Every row gives one point. Any point is a mix of the corners, with weights that add up to 1. It lies inside the corners' shape when no weight is negative. Is each point inside? If not, which corners have a negative weight?

Corners:
(1): [ 0.22 -0.50]
(2): [0.20 0.08]
(3): [-1.00 -0.06]
Points:
[ 0.18 -0.44] => inside
[-0.61 -0.14] => inside
[-0.81 -0.06] => inside
[ 0.35 -0.31] => outside (3)
[ 0.08 -0.11] => inside
[ 0.17 -0.36] => inside
[-0.67 -0.32] => outside (2)
[ 0.17 -0.30] => inside
[ 0.60 -0.50] => outside (3)

Corners:
(1): [-0.33  0.69 -0.33 -0.22]
(2): [ 0.70 -0.12  0.35  0.24]
(3): [ 0.56 -0.68 -0.87  0.04]
(4): [-0.24 -0.03  0.45 -0.22]
(5): [ 0.21 -0.71  0.23  0.42]
Points:
[ 0.05 -0.48  0.49  0.35] => outside (3)
[-0.03 -0.29  0.79  0.00] => outside (1, 3)
[ 0.57 -0.67 -0.32  0.15] => outside (1)
[-0.03 -0.06 -0.35 -0.30] => outside (2, 5)

Corners:
(1): [ 0.03  0.25  0.52  0.31  0.52 -2.03]
(2): [ 0.24  0.04  0.69 -0.02  0.04  0.79]
(3): [ 0.17 -0.01  0.04  0.54  0.10  0.81]
(4): [-0.85  0.22  0.12 -0.17  0.40  0.82]
(5): [ 0.26  0.43 -0.26 -0.36  0.04  0.05]
(6): [ 0.01 -0.27 -0.07 -0.26 -0.43 -0.49]
(7): [ 0.30 -0.41 -0.11 -0.39  0.37  0.43]
Points:
[ 0.46  0.05  0.01 -0.05  0.04 -0.04] => outside (4)
[ 0.01  0.03  0.44  0.40  0.57 -0.33] => outside (5, 6)
[ 0.07 -0.06  0.30  0.10  0.19  0.01] => outside (5)
[ 0.13  0.18  0.23  0.00  0.19 -0.39] => inside

Corners:
(1): [-0.18 -0.54 -0.25 -0.33 -0.60  0.31  0.02  1.32  0.15]
(2): [ 0.05  0.49 -0.50  0.24 -1.10  0.39  0.42 -0.33 -0.07]
(3): [ 0.59 -0.30 -0.88 -0.64  0.53 -0.27  0.57 -0.74  0.40]
(4): [ 0.00  0.28  0.13  0.26 -0.19  0.02  0.18  0.44  0.74]
(5): [ 0.62  0.37  0.34 -0.40  0.36 -0.07  0.41  0.41 -0.34]
(6): [ 0.21 -0.17 -0.06  0.37 -0.59  0.41 -0.05 -0.36 -0.33]
(7): [-0.37 -0.24 -0.43  0.03 -0.01 -0.74  0.67 -0.22  0.17]
(8): [ 0.45  0.63 -0.44  0.08 -0.18  0.90 -1.16  1.23 -0.40]
(9): [-0.74  0.07 -0.22 -0.21 -0.46  0.68  0.13  0.14 -0.18]
(10): [ 0.39 -0.06  0.08 -0.47 -0.26 -0.90 -0.05  0.21  0.76]
Points:
[ 0.15 -0.09 -0.25 -0.27 -0.13  0.05  0.20  0.34  0.16] => inside
[ 0.36 -0.17 -0.53 -0.38  0.12 -0.15  0.32 -0.26  0.27] => inside
[ 0.19  0.25 -0.06 -0.12 -0.19  0.12  0.27  0.19 -0.04] => inside
[ 0.25  0.23 -0.07  0.01 -0.41  0.37  0.02  0.18 -0.03] => outside (7)

Corners:
(1): [-0.35  0.53 -0.04 -0.28  0.33 -0.07  0.31 -0.89  0.29  0.26 -0.52  0.42]
(2): [ 0.46  0.11  0.36  1.76 -0.43  0.30  0.01 -0.70  1.10 -0.54  0.44  0.22]
(3): [-0.38 -0.38 -0.72  0.43 -0.27 -0.14 -0.82  0.18  1.07  0.49 -1.40 -0.05]
(4): [ 0.21 -0.70 -1.66 -0.31 -0.57 -1.00 -0.45  0.55 -0.18  0.42  0.37 -0.09]
(5): [ 0.30 -0.33 -0.26 -0.46  0.01 -0.14  0.19  0.36  1.04 -0.43  0.56 -1.05]
(6): [ 0.53 -0.44 -0.59 -0.31  1.47  0.33 -0.60  0.23 -0.24 -0.17  0.13 -0.93]
(7): [-0.03  0.49  0.39 -0.29 -0.81  0.00 -0.25 -0.57 -0.27  0.13 -0.19  0.32]
(8): [ 0.25 -0.90  0.18 -0.07 -0.45  0.34  0.51 -0.31  0.28  0.60  0.01 -0.20]
(9): [-0.18 -1.00 -1.05 -0.48 -0.68 -0.07  0.09  0.24 -0.53  0.08 -0.26  0.00]
(10): [-0.30 -0.27  0.03 -0.09 -0.40 -0.69  0.17 -0.19 -0.35  0.01  0.27 -0.49]
(11): [-0.21 -0.04  0.00 -0.20 -0.57  0.61  0.46  0.00 -0.15  0.44  0.58  0.31]
(12): [-0.19 -0.53  0.21 -0.14 -0.54 -0.33  0.12 -0.03  0.00 -0.04  0.45  0.68]
(13): [ 0.04  0.25  0.36  0.09 -0.22 -0.05  0.10 -0.05  0.04  0.19 -1.05  0.56]
Points:
[ 0.08 -0.43 -0.33  0.18 -0.43 -0.28 -0.43 -0.11  0.03  0.25 -0.51  0.07] => outside (1, 5, 11)
[ 0.13 -0.14 -0.12  0.34 -0.26  0.14  0.04 -0.15  0.34 -0.01  0.23  0.01] => inside
[-0.07 -0.29 -0.32 -0.06 -0.28 -0.12 -0.04 -0.09 -0.02  0.24 -0.19  0.07] => outside (5)
[ 0.02  0.07 -0.08  0.13 -0.04 -0.06 -0.13 -0.17  0.21  0.01 -0.02  0.03] => outside (8, 9)
[ 0.08 -0.30 -0.58 -0.12 -0.35 -0.36 -0.15  0.14  0.00  0.22 -0.09  0.07] => inside
[-0.09 -0.21 -0.28 -0.04 -0.29  0.01  0.04 -0.17 -0.09  0.23 -0.06  0.20] => outside (5)
[ 0.10 -0.09  0.29  0.22 -0.91 -0.68 -0.06 -0.10  0.56  0.10 -0.08  0.28] => outside (1, 6, 9, 11)
[ 0.00 -0.24 -0.06 -0.02 -0.15 -0.04  0.00 -0.10  0.28  0.16  0.04 -0.04] => outside (9)

Corners:
(1): [-0.02 -0.62  0.62  0.70  0.07 -0.21  0.37  0.54  0.03 -0.47 -0.76  0.24
 -0.52 -0.13]
(2): [ 0.02  0.09  0.75 -0.23 -0.58  1.21 -0.58 -0.29 -0.12 -0.76  0.08 -0.55
  0.71 -1.61]
(3): [-0.30 -0.26 -0.14  0.06 -0.04 -0.04 -0.31  0.27  0.56  0.03 -0.36  0.45
 -0.37 -0.50]
(4): [ 0.01 -0.84 -0.32 -0.36  0.78  0.42  0.64  0.16 -0.40 -0.43  0.93  0.32
  0.38 -0.21]
(5): [-0.01 -0.32 -0.14  0.47  0.40 -0.19 -0.23  0.36  0.22  0.03  0.47  0.69
 -0.14  0.45]
(6): [ 0.11  0.38 -0.14  0.10  0.02  1.02 -0.33 -0.15  0.01 -0.25 -0.34 -0.26
  0.99 -1.20]
(7): [ 0.05  0.12 -0.52 -0.10 -0.22 -0.46 -0.54 -0.67  0.81 -0.21  0.12 -0.25
  0.09  0.10]
(8): [ 0.12 -0.02 -0.12  0.94 -0.15 -0.15  0.08 -0.05  1.25  0.20 -0.55  0.32
 -0.23  1.48]
(9): [-0.24 -0.29  0.74  1.10  0.14 -0.49  1.04  0.64  0.27  0.37 -0.12 -0.34
 -0.02  0.26]
(10): [-0.34 -0.87 -0.06  0.42 -0.12 -0.12 -0.01 -0.81 -0.46  0.73  0.31  0.94
 -0.17 -0.26]
(11): [-0.40 -0.85  0.16  0.01 -0.21  0.36 -0.29 -0.19 -0.34 -0.35 -0.43 -0.78
  0.29 -0.09]
(12): [ 0.14  0.35  0.27  0.09  0.81 -0.12 -1.10 -0.36  1.17  0.17  0.00 -0.04
  0.25 -0.15]
(13): [-0.79 -0.67  0.31 -0.52  0.93  0.15  0.49  0.43 -0.10  0.01 -0.08  0.45
  1.13  0.19]
(14): [-0.30  0.33  0.06 -0.28  0.28  0.17 -0.30 -0.24  0.51 -0.39  0.08 -0.62
  0.17  0.65]
(15): [ 0.88 -0.06 -0.61 -0.98  0.23 -0.12 -0.19  0.44  0.69 -0.02  0.19  0.07
 -0.04  0.24]
Points:
[-0.19 -0.30  0.09  0.20  0.18  0.14 -0.06 -0.12  0.16 -0.10  0.05  0.04
  0.21 -0.09] => outside (15)
[-0.12 -0.34  0.28  0.15 -0.07  0.30 -0.12 -0.09  0.00 -0.20 -0.10 -0.04
  0.19 -0.43] => inside
[-0.15 -0.36  0.17  0.15  0.01  0.06 -0.08  0.01  0.21 -0.10 -0.09  0.10
 -0.01 -0.17] => outside (6)
[-0.35 -0.25  0.32  0.22  0.34  0.38  0.11  0.12 -0.12 -0.08  0.01  0.19
  0.46 -0.57] => outside (7, 8, 11, 15)
[-0.27  0.20  0.36  0.15  0.21  0.15 -0.54 -0.07  0.50 -0.29 -0.23 -0.40
  0.43 -0.35] => outside (4, 8, 10, 15)
[-0.02 -0.24  0.04 -0.04  0.11  0.21 -0.13 -0.03  0.08 -0.15  0.08  0.02
  0.23 -0.39] => outside (8)
[ 0.27 -0.31 -0.07 -0.04  0.28  0.24  0.12  0.18  0.13 -0.13  0.21  0.05
  0.14 -0.01] => outside (3, 7, 13)
